Rows are points. Examples show where two turns around zero, p and q, send a point. Write where each new point lands after one turn and then the other. Backwards means that the second turn is done in reverse. Each puzzle has new turns, and all numbers are rounded.

Turn p:
[ -6 -18   4] => [-8 -2 17]
[ 5 21 23] => [ -1  28 -15]
[31  5 21] => [23 30  4]
[-29  -8 -48] => [-13 -55  -6]
Turn q:
[ -4  -2 -31] => [ 28  -4 -13]
[-26  17  25] => [-26  29 -10]
[ -4 -19  34] => [-37 -12  -1]
[ 33   4 -28] => [ 34 -13  23]
Where do these land?
p, then q: [ 29 -22  -5] => [-18 -10  30]
p, then q backwards: [  6   9 -44] => [  5 -35 -28]
p, then q: [-32   3  48] => [ -3  51 -26]
p, then q: [-15 -15  23] => [-18  24 -10]
p, then q: [ -1  16 -26] => [ 17 -25  -6]
q, then p: [14  9  4] => [-4 17  1]

Turn p:
[ 34 -16 -11] => [ 33 -20   8]
[-6  0 21] => [-20  -9   3]
[-14  -9 -18] => [  7  10 -21]
[-14  26   8] => [-20  20  11]
Turn q:
[  7 -26  -9] => [-16 -23  -6]
[ -7 -16  -7] => [-17  -8   3]
[-26  -8  12] => [-10   3  28]
[31 23  4] => [ 31   2 -23]
[-5 28  0] => [12 26 -2]
Where do these land?
q, then p backwards: [21 -8  6] => [  9 -21   0]
q, then p backwards: [14  7 10] => [ 10  -9 -13]
q, then p: [-48  -3  -1] => [-47   9   8]
q, then p: [26 13 -3] => [29  3  4]
p, then q: [-13  -9 -13] => [ -7   9 -17]

Turn p:
[  5 -18 -16  17] => [  4 -25   1  15]
[ 16  17   2 -13] => [ 15  12 -11 -14]
[16 -5 15 -3] => [18  9 11  1]
[ 10 -48  -6 -12] => [ 13 -32  37  -7]
[-15  24   9  12] => [-16  21 -16  10]
[-33  30  -4  -1] => [-35  16 -23  -6]
Turn q:
[ 11 -29  27  -3] => [18 -3 32 18]
[-18  12  12  12] => [-11  21   7 -13]
[-15   2  20   5] => [ -3  15  18 -10]
[ 27   6  12 -20] => [35 -7 -4 -3]
[-10  12 -23  19] => [-24   9 -21   2]
[ 34  -8 -26 -17] => [ 19 -30 -25  18]
[-29   4 -22   3] => [-34  -6  -7 -12]
Where do these land?
q, then p: [ 11   0 -34 -27] => [  2 -42  16  -4]
p, then q backwards: [ 15 -23  -8  10] => [ 14 -21   3 -17]
p, then q backwards: [-27  -6   7 -14] => [-31  -3   2   6]
q, then p backwards: [-11  15   0   8] => [ -9  14   5 -10]
q, then p: [12 14 35 22] => [ 18  30 -29   0]

Turn p:
[17 17 35  4 34 13] => [ 11   4  36  -3 -25  32]
[-20  -2  28   2  13 -37] => [-2  4 39  8 34  2]
[-10  -5  -6 -22  19  -3] => [-10  26   6 -13   3  -4]
[-12 -27  -3  14 -32  25] => [-10 -39 -18 -17  -4 -22]
[  6  11  -3 -10 -28 -16] => [  1   0  -8  30   2 -18]
[ 18 -14 -20  -1  23   6] => [ 20  18 -12 -24  -5   5]
[  1  20 -31  12 -28  11] => [ -8 -12 -43  18  -5   5]
Turn q:
[ 34 -14  22  12  -2 -26] => [ 23 -20  41  -4  -4  -8]
[ -4  -4 -48  -8  23   6] => [ 18  12 -41  20 -13 -15]
[ -4  -6 -15  -2  16  28] => [ -2  21 -16  20  10 -10]
[ 11 -20   9   3 -21  -8] => [11 -6 23  6 -3 20]
[ 10  -8 -23  28  16   8] => [  1  -4  -4  34 -10 -22]
[  7  19 -12 -13  -1  11] => [ -4  22  -8  -9 -12  -7]
[-24  14  23   9 -22  -8] => [-29 -18   6 -17   3  20]
[-31  19  44 -29 -10 -10] => [-18  -6  -1 -51  29  23]
Where do these land?
q, then p: [-17  19 -29  11 -19  -1] => [-22 -18 -30   2   8 -13]
p, then q: [ 31   4 -19  15  38 -25] => [ -3  40  16  -4 -14 -40]
q, then p: [  5 -22  17   4  22 -31] => [ 36   8  17 -21  -2 -13]
p, then q: [  6 -22 -21  19 -14  17] => [ 34  10 -14  10 -13  10]
p, then q: [-25   6  -2 -39 -18   9] => [-19 -34 -23 -14  -5  17]
q, then p: [ 15   6  17 -10 -19  14] => [-18   0  20  14 -16   7]
p, then q: [-25 -18  18   3  -3  -9] => [ 12 -15  -4 -10  30  -1]
p, then q: [10 27 19 -5 14 27] => [-29  15  17   4   0  28]

Turn p:
[-34 -17  -6  14 -21   2   2   0] => [-11   4  12  30 -14 -24 -12   4]
[ 11   5 -20  17  -3 -13  22 -35] => [-17 -17 -34 -10  -1 -27   8  -7]
[ 26  10 -14  -1  16  42   2 -19] => [  4  -7 -33  10  -6  28  28 -22]
[ 5 13 18 13 -7 -3 -2  1] => [ 12   7   9 -12  -2 -12   9 -11]
[  8  -8   9  17 -31 -48  -9  20] => [ 20  -4  19 -23   8 -37 -39   0]
[  1   4  17 -33  -4   5   9  -7] => [  1  -2   4 -15 -22  17  10  21]
[-14 -26   2  -5  16   6  -1  29] => [ 5 -3 20 26 19 14 -7 18]
[  7  12  24   5  21 -23   5   2] => [  0   0  14 -28  22  -7  16   4]
[-11  -9 -12 -10   1  14 -24  -4] => [-14   2   5  15  -9  20 -13 -11]
[  2  15 -18 -16  13  19  -3  14] => [  2  20 -16   8   6  28   1   3]
Turn q:
[ -6  -4  -4  12   8  10  15 -12] => [-12   1  -5  10   8   6  16 -12]
[20 17 27 26  0 30 19 11] => [-23  -6  22  28 -25   3  27  16]
[ 12  25  15   1  -6  -2  -9 -23] => [-25   6  12   3 -16   4 -23  -4]
[-10  31  -7   5  -7 -10  42  -1] => [-15  21  11  -6 -12 -29  24 -25]
[ 21 -14  -8   2  -5 -12 -16  -8] => [ 14  -1 -11  16  -1   3 -25  -1]
[-11 -24   9 -16  -6 -30  -7  -4] => [ 23  -6  13 -10  25  -4 -22 -10]
[-11 -19 -16   8  24  13 -36  31] => [ 10 -18 -35  -7  19   5   6  41]
[  3  -1  10 -32   8  -2  11   5] => [ 14  21  19 -14   2  11   3   4]
[-19 -11 -26  -6 -16   3 -18   2] => [ 13 -18 -27 -21   0   1  -4  -9]
Where do these land?
q, then p backwards: [-23 -34 -30  23 -18 -22  17  38] => [37 -6 10 51 -5  2 39  1]
q, then p backwards: [  2  10  25  -5 -14   1 -18 -12] => [ -7 -19   4 -18  -7 -14 -21  -6]
p, then q backwards: [ 10  16  16  10  -2  36 -16 -17] => [  3  -4 -13  -7 -21  21  36 -12]
q, then p: [ -8 -13   5  -6  -2   4  22  -2] => [  1 -12  -5  -6  -3  -1  24   4]
q, then p: [ 26  -1   2 -23  15   3 -11   1] => [ 23  24  -3   0  -2  13   1 -16]
q, then p backwards: [ 19  11  -4   2   0 -14  13  -7] => [-18   8  -5  11 -15   7  -7   5]
q, then p: [  2   4  16   5  22   8 -23 -28] => [-12  21  19  29   3  14   5 -12]
p, then q: [-29  -9 -36   2 -21  -9  10  10] => [ -9 -21 -24  -6   4 -36 -16  16]
p, then q: [ 0 16  5 -9 20 -8  5 17] => [-6 20  4 -9 -3  3 15 19]

Turn p:
[ 17 -17 -10  12  -5   5 -13  -2  -7] => [ 14  -9   7  14   4  20  -2 -13   0]
[ -4  -8  12 -27  10   7   1  11   0] => [  8  -3  -2 -16  19 -15   0   8  15]
[  3  -2 -14   4 -14   4   2   9  -9] => [  2 -15   2   8   3  10   0   7 -13]
[ -7  21 -10   0   2  -9   2 -48  -2] => [  4  20  -1 -21 -34  -1  12 -19 -23]
[  3 -17  -8   4  -2  -3  -1   8  14] => [ -1   2 -12   9  13  15   1   0   6]
[-12  -1 -10   7  24   5   5   9   3] => [-9 18  6  2 21 -4 -5  0 -9]
[  8  18 -14   3  20  -7   3  14  -7] => [  1   8   0   7   6 -12 -26   2 -19]
[ -3  20  39  10 -11   4  -6  11   1] => [-20  -9  17   5 -21 -15  -6  12  26]
[ 13   0  -8   2 -12   6  10  -3   1] => [12 -2 -4 10 -7  7  6  9 -6]
[-11   9   7  -5 -13  -5  -8 -15   7] => [ -9  -1  -3 -17 -18   5   6  -1   5]
[ -8 -21  15 -11   2  -7   5   7  -2] => [ -3  -9  -9  -3  16 -11  11  -6  16]
Turn q:
[ -4  13   1  21  18 -12  17  10  -8] => [  5  -4  -5  28  -7 -11  21  10   0]
[ 12  -8  -9   2   8   0 -11   3  10] => [ -3 -10   2   1  11  -9 -10  -7  11]
[ -2   9  14  15  -2 -21 -16  -2  -8] => [  3   6  16  19 -14 -11 -13   5 -10]
[-15   5 -14   5 -18  -9 -12  -3   7] => [ -9  15  11  -3 -10   2 -10  11  18]
[-12   3  13  -9  -1 -27 -10  -3   3] => [ -4  18  14  -2  -3 -20  -6  10 -14]
[ 2 -1 -5  9 23 16 -2 18 -1] => [ -2  -7 -11  21  20   3   7 -10   7]
[  3 -21 -19 -13 -11  -1  18   2  -9] => [-20 -18  -2 -22  -1   9  12   9   1]
[-3 13  4 -9 -1 15 -2 -8 -7] => [  6  10 -16  -2  -4  11  -6  -4  -7]
[ 11 -28   7  -6  15  35  11  -5  -9] => [ -4 -19 -12  -9  13  18  14 -35 -12]
[ -7   2 -13   0  -8  -5  11 -10  10] => [ -1   5  -1 -13 -11  -4   8   6  15]
[-10  -6   5  -3 -26   6  -5   2  10] => [  2  12  18 -14   1  17  -4   3   5]
[ 24  18  17 -11   3   4   1  -4   3] => [ 28  -6 -12  -4   4  -5 -12   1 -14]
Where do these land?
q, then p backwards: [ -1   6  -9  14  17  -1 -17 -12 -14] => [ 10   6   9  19   2 -25   3   4   1]
p, then q: [ 10  18 -17   7 -11   9  11  -8  18] => [ 7 -5 -5 12  2 29 -7 18  4]
q, then p: [-15 -15  13 -20   3 -11  -8 -11   2] => [ -5  -9   1 -21 -10 -24  -2  -7  -8]
p, then q: [-17   7  -3  11  -1  16   0  -5 -16] => [  5   7   5   3  -4   6  12   0 -26]
q, then p: [  8 -12  -4  -6  -5  -7  15  -4 -17] => [  0 -18  -3  -3  15  -2  17   2  -3]
p, then q: [  5  -5  -4 -18 -10 -12 -17  18   1] => [-20  -5   1  -8  19  -2 -11 -15   9]
p, then q: [ 13   1  13 -10 -10  -8  -3 -13   8] => [  5  -7   5 -20   0   3  -7   7  16]
p, then q: [ 15  12   4  -9   6  16  18 -11  18] => [ 20 -10  -4   5   7   2  -8  29   6]
p, then q: [-17  -5  -2  14   9 -12  14  13 -12] => [-16   9   0  17 -15 -12  15  -3  -4]
p, then q: [ 6 14 17 13 11 18  3 18  7] => [17 13 20 21 11 -7 -4  7  1]
p, then q: [ -6 -21  -9   5  -7  -6 -17  13   6] => [ -8   6  -9   0   9   4   7 -27  10]
